Each wall is flat, endless, passes through zero and stands at right angles to its row. A trip goes straight from one point to another. List the walls that it crosses, first one first.

Walls:
(1): [ 12.7 -32.5]
(2): [-16.0  -5.8]
(3): [-4.5 13.1]
(4): [  0.4 -19.0]
Trips:
[-17.9  20.1] to [-22.4  11.8] => none
[-11.3  10.0] to [-42.5   4.6] => none
[14.8 -6.7] to [ 8.5 -4.7] => none
[-48.4  -7.5] to [-34.2   6.5] => 4
[ 1.0 17.4] to [-19.7  36.4] => 2
[ -9.7 -35.1] to [35.6 -0.8] => 2
[-22.0  -1.9] to [-19.4  12.5] => 4

Walls:
(1): [ -5.0   0.4  21.3   3.8 -31.7 -17.5  23.5   4.1 -21.0   4.9 -10.8 -11.0]
(2): [ 32.6   9.0  49.8   1.9  16.9  10.5   4.3  21.1   4.4  -6.0 -15.9 -25.4]
(3): [ 12.3  18.0   2.0  -3.8 -10.1 -17.6  -1.8 -22.8  28.1  -8.7  -7.7  -6.2]
(4): [  5.3   8.4 -10.3 -36.2 -11.2 -33.5  13.0   0.2  -3.2 -33.4  17.7   2.4]
Trips:
[-21.2 -17.2  15.9  26.0  -1.6  42.2   1.9  17.3  -1.2  22.5   0.5 -10.5] to [ -8.9 -60.3  35.8  -3.8   8.1 -23.6 -33.4  17.4 -14.5  12.0  -6.8  -3.6] => none
[  8.4  26.6  10.0  -1.4 -61.2 -15.5  32.2 -36.5   7.6 -19.2 -24.3  -5.0] to [  9.5   1.2  -4.7  -0.1 -43.1 -23.4  14.5 -24.1 -11.3   6.0   0.5 -11.1] => none
[ 28.6   0.1  13.6 -69.0 -11.3  11.9  -7.0  38.4  11.7 -12.4  12.7  -6.9] to [-21.0  13.9 -22.0  35.3   2.2  26.4  -2.4 -38.1  -8.8   4.9   4.4 -45.6] => 4, 2

Walls:
(1): [  4.4 -21.2  -5.2  26.5 -12.8 -21.0  21.3  11.3  32.0   2.0  15.0 -20.6
  18.1  25.4 -23.9   8.3  13.5 -33.6 -28.0  13.4   8.4 -16.1  22.1  44.2
 -29.7 -15.3  -9.8  -1.5   0.4 -23.8 -12.7 -14.0 -18.2  10.0 -12.6  10.5
 -22.6  26.8  -8.0  -6.1 -37.1   1.1  17.1 -13.6 -26.5 -18.0 -17.5 -14.3]
(2): [-10.2 -28.6 -16.5  -6.7 -10.1   8.6  -5.0 -27.8 -29.2  36.3  -8.5  -8.5
   5.2   6.2 -10.5 -15.2 -35.7  18.0 -18.9   6.5  23.8  -4.3 -18.7  -1.5
   1.0  -2.0   6.0 -21.5  35.8   2.3  -7.3  10.2 -24.8 -20.6  18.5  10.6
  15.7  34.3 -12.9   4.9  27.4  34.9  34.9 -50.8  14.3  -4.8  33.8 -27.2]
(3): [ 12.2  38.0  -6.6  -5.4  11.0 -20.4 -15.1 -11.1 -17.5 -11.0  16.1  -4.2
   7.8 -24.4   4.4   3.8  15.4  27.2 -15.2   5.1   2.7  -5.8  26.0  34.3
 -12.5 -30.2 -44.2  20.0  15.4 -17.3   8.8   6.3 -55.0  -6.2  12.1 -26.9
 -39.3 -31.4   7.9  32.0   3.8  -9.2  12.6  30.4  -0.1   0.0 -18.1  17.7]
(4): [ 21.5  29.3  -5.3 -28.0  28.5  -6.0  26.0  -1.9  37.7  49.9  -8.5  -0.3
  21.2   0.6 -29.2  -0.9  -3.3  26.5 -22.0  -3.1  14.3   6.9  21.9  18.2
  -4.8 -19.4   8.8  24.5  22.4  -6.0 -41.9 -10.5 -20.6  -6.3  16.0 -14.2
  19.1 -11.2  21.0   2.2  14.0  37.3  28.6   4.4   7.2 -10.5  16.8  17.2]
(5): [-13.6 -27.8  26.6  14.3  -1.1  14.5 -33.9  -8.0   7.6  -6.9  -8.9  26.2
  24.0  26.3 -11.4  18.3  30.1   4.5  -7.5   1.4  20.4  -8.3   5.6 -19.9
 -24.8  -3.9  -3.1  -9.0 -31.0   4.3  33.7  -3.2  -0.5  10.0  -2.4   2.1
   6.1 -13.3  -1.0   8.7 -10.9  28.5   4.5   1.6  15.5   0.0   3.7   7.4]
(6): [ 57.4 -28.0  36.2 -16.8  10.7  20.8  17.6 -37.7  18.8 -28.4 -27.5  16.1
  -3.9 -34.5   2.8 -36.7 -30.6  -9.8  26.0 -15.8  -0.2  22.7  -3.1 -25.9
 -26.2  -5.6 -15.6   4.4   0.0 -16.0   7.8  13.9  18.3 -54.5  -6.6   1.9
 -13.5  26.4  -0.9  30.7  29.7   7.2  13.6  12.5  -2.5 -10.0   9.2   0.6]
(7): [  7.2   0.3  14.3   5.9 -17.3  25.2   9.3   9.5  23.1   4.1  -5.6  28.6
  -5.6   8.8 -12.1  21.3  10.3  16.2  -9.6  28.3   6.2  25.9   3.7 -29.9
  -8.2  31.9 -15.7 -45.2  39.3   9.4  55.3 -39.9   2.5 -17.4  16.2 -36.8
 -22.9  26.6   3.5 -51.6   6.1   4.2   4.5 -21.1  27.0   4.0  19.9 -10.3]
(8): [ -0.9  -9.7   9.3 -11.3  14.8  -3.6  33.2   7.8   3.0  11.3  14.5  -3.3
 -23.5  -8.4 -17.7   5.2  41.0 -53.9   0.2  -0.4  -7.1 -12.8  -9.7  42.8
   4.5 -41.0 -19.1  10.9  11.0  11.0  -9.6  -7.3 -13.1   0.3  15.3 -17.8
 -11.4  18.3  21.3  38.8   4.7  -9.4   2.7  -3.4  -6.0  55.4 -19.4 -21.3]
Trips:
[-17.0 -30.9 -12.5  39.7 -10.0   5.8 -54.8  14.7  -8.7  13.7   9.9  14.5
  -0.9  34.1  13.6 -33.6 -42.1   3.0  28.5   5.5  -0.5   0.7  -4.8  12.7
  26.3  16.7  21.3 -21.8  24.8   5.5  14.5 -11.5  -2.1 -32.9 -21.1  24.4
  -8.1 -15.1 -17.1  39.8 -44.7 -22.1 -19.0   3.9  35.8 -45.1   4.2 -41.5] to [-14.6  13.8 -11.1  -6.2   7.9  23.5  12.1   8.2  10.9   0.8  -6.5   7.3
 -35.7   9.6 -14.1  -0.1   2.1  28.3  -7.5 -30.6  45.1  12.2 -36.2   0.1
  -6.6 -17.3   2.0  -3.2  -9.4   8.5  20.9  17.4 -44.2  -7.3   8.6 -68.5
  -6.6 -18.8 -14.0  14.9  10.7 -20.2   9.4   0.7 -25.1   3.3  -7.9   3.4] => 7, 3, 8, 4
[ 13.1  12.8 -19.6 -17.4 -13.7   4.1 -19.2  46.3 -22.3  -0.8 -15.7 -23.7
  10.2  13.1  13.0  52.3  18.5   6.9  15.4  -1.9  22.0  -7.4 -64.3  12.9
  11.7   4.8  -8.7  20.6  -2.7  36.7  -5.9  53.3  14.2   8.1  28.1 -14.5
 -41.3  -1.6 -33.9  13.8 -11.0  -9.4 -14.1   9.9 -31.8  -6.2  13.3  14.0] to [-17.4 -13.0  -4.8   2.2  -0.6  12.6  -0.9  -6.9   7.2  -8.1 -10.8  12.7
  12.8  16.2  -3.0   8.2  28.3   3.3  35.9 -26.6  14.4  43.2 -27.2  12.2
  25.4   5.2 -10.9 -11.7   8.5   3.6 -12.0  21.4  30.3 -38.4 -25.7 -30.0
   3.3 -44.3  22.6  -3.2 -12.9  18.4 -18.0  10.5  24.6  11.5  28.4  -4.0] => 5, 3, 8, 7, 6
[ -8.0  -7.4 -30.1  -0.7  -5.6   2.0  19.1 -15.1 -24.4  55.9   0.2   0.6
  45.0  13.5 -16.5 -15.5   6.3  -2.7  16.9  13.8  31.8 -11.0 -26.2   5.9
  -6.9 -21.3 -17.5  -5.2   7.5  -0.7   2.7  14.5   7.4  11.5 -23.3  14.4
 -32.1  -3.5  13.4  -1.5  21.4 -33.2 -27.6 -10.7  37.1  -8.5  33.9 -25.8] to [ 38.5  17.3  32.0 -20.9  40.9 -14.1  -3.3  19.0 -12.5  -1.5  24.9  -5.7
   8.6  -4.2  -9.3   3.9   6.1 -31.8  -2.3  13.7 -14.2   9.2  15.2  -7.8
   4.9 -56.7  21.9   1.4   1.3 -16.1  17.2   4.6  27.4  28.9  33.2   7.3
  18.9  16.6  22.8  25.5 -24.9 -17.7  -1.2   5.0 -18.1   2.6   6.8   3.1] => 7, 3, 2, 6
[  6.2  40.7 -13.6   7.4  11.0   4.9  -1.8  12.7   6.8 -20.9 -22.3  24.6
  22.6  28.9 -16.6  17.3 -25.6  11.4 -20.7 -22.1 -18.2  45.0  11.4  16.4
 -22.8  -9.1  13.5  22.1  41.6  37.0 -24.0   9.2 -24.4  -0.7   2.2 -13.6
 -37.2  -3.7 -16.8   9.6 -25.8  11.2 -15.4 -21.3  29.4  36.2 -10.2   5.0] to [  9.5 -18.2 -32.6 -25.9 -43.5  -1.6 -35.2 -29.8  -8.0 -26.2  15.0   6.5
  16.9  50.7  -0.1   3.7   1.6 -14.8  17.7   7.3  11.8 -15.7 -12.8  13.2
  -1.6  -0.4   6.4  -5.6 -16.8  31.1   6.2 -15.8  39.2  12.9   7.9  -1.0
 -19.5  -3.5   7.5  15.5 -25.6 -38.5  11.7  -5.5  -1.4  24.8 -15.2  11.2] => 5, 4, 7, 3
[-23.0 -20.9  23.5 -12.4 -15.8 -17.5 -26.6  -1.8  21.6  -0.9  -0.1 -21.0
  -9.7 -30.3  20.1 -19.4 -31.3 -34.2 -41.1  34.7  20.6  26.5  39.6  -1.9
  42.2   4.8 -20.4 -28.8   6.6  -8.1  31.0 -24.2  31.4 -13.9 -21.4   3.5
  -4.6 -14.9  -0.4   9.3 -46.2  14.7  53.5 -23.0  19.5 -12.0 -24.4 -26.2] to [ 16.1   6.3 -40.9  -3.0 -17.0  13.5  -3.5  -3.9  40.8  13.4   4.6   9.7
 -20.2 -40.5   5.1  33.1  -7.4  81.3   5.5 -18.1  -8.4  11.3  20.3  17.3
 -19.4  -8.3  39.9  -6.3  19.8   4.6 -28.6  17.4   3.4   1.2  -2.7  10.3
 -25.1  -1.1  10.4  14.9  12.2 -29.2  -6.2  12.6   0.5  34.8  -9.9 -13.0] => 5, 3, 4, 1, 2, 7
[-25.3  14.4  -3.6  11.1 -26.9   5.2  21.9 -18.9 -32.0  -4.0 -20.9 -27.3
 -45.3  -9.5  24.8 -23.1   5.8 -29.2  29.5  13.4   3.3   6.5 -24.5   0.1
  -6.7 -21.3  -2.9  20.9 -16.9  -7.3   4.6   2.7   6.4  31.6  19.8 -10.9
  -5.3 -12.1  -7.1  28.5  38.5   7.1   7.1  -6.0 -29.3 -35.2 -10.9  44.4] to [-27.2  29.4 -17.0  27.6  -1.8  15.4  22.6 -13.7 -29.2  15.5  16.8  17.3
  -7.4  23.0  24.5  11.9   0.7 -17.6   3.5 -38.8  -4.1   6.4 -26.7   8.0
  -8.8   8.9  27.7   4.1  30.7   0.6  10.0   2.1   8.3   4.8  43.7 -11.0
 -12.5 -11.3  -2.2 -19.5  30.8 -12.3 -29.0  22.4 -10.2   3.5 -30.9   6.2] => 6, 7

Walls:
(1): [  0.3  14.8  51.2  -7.1  -2.8   4.5  -2.8  19.5 -11.4  22.0 -34.8  -2.3
 -22.7   3.6  -3.2  28.0 -21.0  -2.1   7.6 -11.9   3.2  12.5 -32.7  10.0
  25.6  12.2 -19.6  -1.8 -11.0  -5.6 -45.2 -17.2 -23.1 -12.9   2.3 -23.4
   2.2 -37.5  38.9  -8.5  51.7  -6.6 -25.5  25.8  26.3  21.4   8.1  16.9]
(2): [ 21.9  -2.3 -27.9   2.8 -24.9  33.0  34.3 -20.9   3.9  12.4 -19.2   2.2
   0.1  -8.9   8.1 -12.8 -28.7  23.3   6.8  10.4   2.9 -20.8   8.7  15.9
  19.7  39.2   2.0  -1.5  13.9   8.6 -45.5  -2.9  33.8  -6.9  49.0 -14.9
  21.2   4.6  17.7 -17.2   0.5 -19.7 -20.9 -21.1  -5.4  16.3   9.3  34.7]
(3): [ 18.0  18.8  16.1   6.8  14.1  -1.1 -20.3  -5.9 -31.6 -18.4 -27.1  38.0
 -28.8 -30.8  12.3 -16.0 -25.1   9.8  18.3 -18.5 -40.8 -18.4 -16.7 -42.5
   1.2   1.3   5.8   8.7  17.2  -2.8 -25.4 -10.9 -18.6   6.2 -41.9 -22.4
 -16.7 -26.1  22.0 -14.1  -7.2  15.2   9.4 -15.6 -13.6  -6.1  20.8 -15.7]
(4): [ 15.9   8.7  -0.3  -4.7   5.3  -6.3   6.8   6.9  13.8  -2.1  16.8  20.5
  -6.3   9.1 -13.1  26.3  -0.3 -25.8  29.1 -20.8 -24.2 -17.3  15.9  -6.2
   7.8 -14.5  14.9  -6.0  11.6 -51.2  -8.1 -20.7  27.5  -5.2 -14.4  20.2
   6.7 -19.5   7.9  -1.3 -29.0 -16.2  -4.2 -16.6 -16.3  16.1   7.5 -11.9]
(5): [ 32.5   3.6  27.0 -29.2  -8.9  27.3  15.9   1.3  21.0  10.2  -6.1   5.2
  37.7  21.8 -13.7 -24.1 -18.2  -0.7 -23.9  17.0 -13.0 -27.0  12.9  12.0
  24.3 -19.9   7.2  52.0  -1.9  12.2 -19.3 -24.7  16.6  -1.4  29.9   2.8
  16.9  -5.6  -1.5  20.9  43.3  19.8  -2.8   1.1 -17.1  16.1  -0.7  -2.9]
(6): [ 28.7 -15.3 -16.3   4.1  11.9  10.7  16.4  -1.8 -22.3  -7.2 -21.2  -1.7
   8.8  -5.6 -26.1 -20.8  -1.7 -53.0 -12.2 -22.3  18.4  42.1  16.5 -27.5
   1.1  24.6 -30.2  29.9  -7.8   5.4   5.9 -21.0  29.8  27.6   1.1  10.4
  47.7 -21.2  -3.7  25.5  -7.9  20.4  16.8  16.4   6.9  -7.6 -19.3  -6.1]
(7): [ 34.3 -19.4  -0.8  10.0  -8.9 -21.2  11.5 -42.1  -1.5  11.9 -30.1 -29.0
  -4.1  -6.4 -19.3  22.5   0.8  -7.3 -11.9  -6.4 -26.3  16.7 -49.4   7.1
  -6.1  -7.4  -0.6   8.6   5.9   8.3  60.1  18.4 -10.0  19.5  17.1 -33.6
  32.1  11.6 -20.9 -17.2  -0.4  13.6   1.0 -31.9 -17.9  10.2  29.5 -29.7]
(8): [ 23.7 -16.3 -50.9  11.0 -28.5  21.8 -24.2   8.8 -66.4  19.9  10.8 -14.6
 -16.9  40.7 -43.3 -31.1  27.9  13.4 -14.1  -7.3  -1.0  22.0  -9.7 -15.2
   9.9 -32.3  -0.8  -0.6 -18.8   6.8 -28.9  22.3  -5.9 -22.3   7.9  44.4
  -9.9  22.2  -2.9 -13.4 -26.2   2.4   7.2  -8.7  16.6   9.4  27.0   0.2]
Trips:
[-40.0 -22.8  -1.1 -16.5  -9.2  -3.0   6.3   4.3  17.6  10.5  34.2  32.7
   7.8   0.0 -28.2 -12.6 -12.1   0.4 -35.1  26.1  35.4  23.7   3.0  15.2
  -4.4  35.2  24.4 -36.5  -5.9   5.5  19.8 -27.9  14.5  -3.5   2.9   7.2
 -37.6  26.9   8.8  -8.3  15.1   9.3 -21.8  -0.2 -42.2 -27.9   8.8 -16.3] to [-19.7  19.5   7.7  -2.4 -11.5 -18.8  12.3   3.3  13.4   9.4  -7.3  -3.2
  35.1  52.8   5.6  -9.7  -0.7 -15.8   0.7  13.8 -33.3 -14.0 -32.2 -14.4
   4.4 -11.4 -24.5   7.4 -23.8 -23.4  27.7  -7.1   9.0   1.1 -16.9 -12.5
  23.8 -19.9   7.6 -20.9   9.3  15.0   7.2  -6.8   5.7 -53.2 -17.3  10.3] => 5, 7, 6, 4, 1
[  6.9 -17.7  73.6  16.9  -1.3  10.9  19.6  25.5   1.0   1.7  12.7  10.9
  38.9  16.3  20.5 -31.2  12.1  14.1   9.7 -18.1 -10.7  43.9 -28.9  -2.7
 -20.2  -1.1 -14.6  20.2 -15.3 -22.1   4.3  12.0  -7.3  -7.4 -54.0  14.2
  28.1  25.8  16.4 -19.1   1.2  15.3 -28.4  24.3   2.3  10.7  24.3  32.7] to [ -2.8 -10.3   3.8   5.1   9.2  25.8  44.7 -22.7 -25.7  10.5 -22.9  23.0
  11.2  19.7 -13.9  14.7 -11.1 -12.9  -4.3  -0.4   4.9  20.4   5.2  21.3
 -15.9   9.3  -3.7   8.2   8.0  -4.3   7.2  40.5 -17.8  16.7  43.2  39.2
  23.8 -20.7  14.2  17.0  -3.8   4.2 -47.2  29.2 -51.7 -17.1   6.2 -20.5] => 7, 3, 2
[-15.3 -30.7  -3.0  21.9   0.3  19.7   9.0  19.2   2.0  -4.9  -3.7 -40.1
  14.0   4.1  -6.2 -13.2  14.7 -18.8 -16.8  16.1  10.5   9.5 -38.7  -3.5
  11.3   6.2 -37.9  -6.0  -9.1   3.3  43.7  -4.6   4.5  12.6  -0.8  22.4
  25.7 -21.8 -32.5 -15.6   2.8  -4.9   8.1 -32.9  20.2  31.9  10.0  25.1] to [  1.8 -37.4   1.7   3.5 -17.8 -12.2 -39.6 -20.7  47.6   9.7 -40.7 -53.4
  -2.5 -19.8  -3.5 -47.1  34.3 -20.1   5.7 -11.1  22.6 -13.4   6.3   5.1
  29.0  -7.7  22.9 -17.1 -11.8  32.9 -10.1   7.0  16.0   4.0 -22.0  24.9
  -1.2   0.6  -9.4  39.4  24.4  17.5  32.8  32.6  13.4  14.5 -17.8  -6.8] => 5, 7
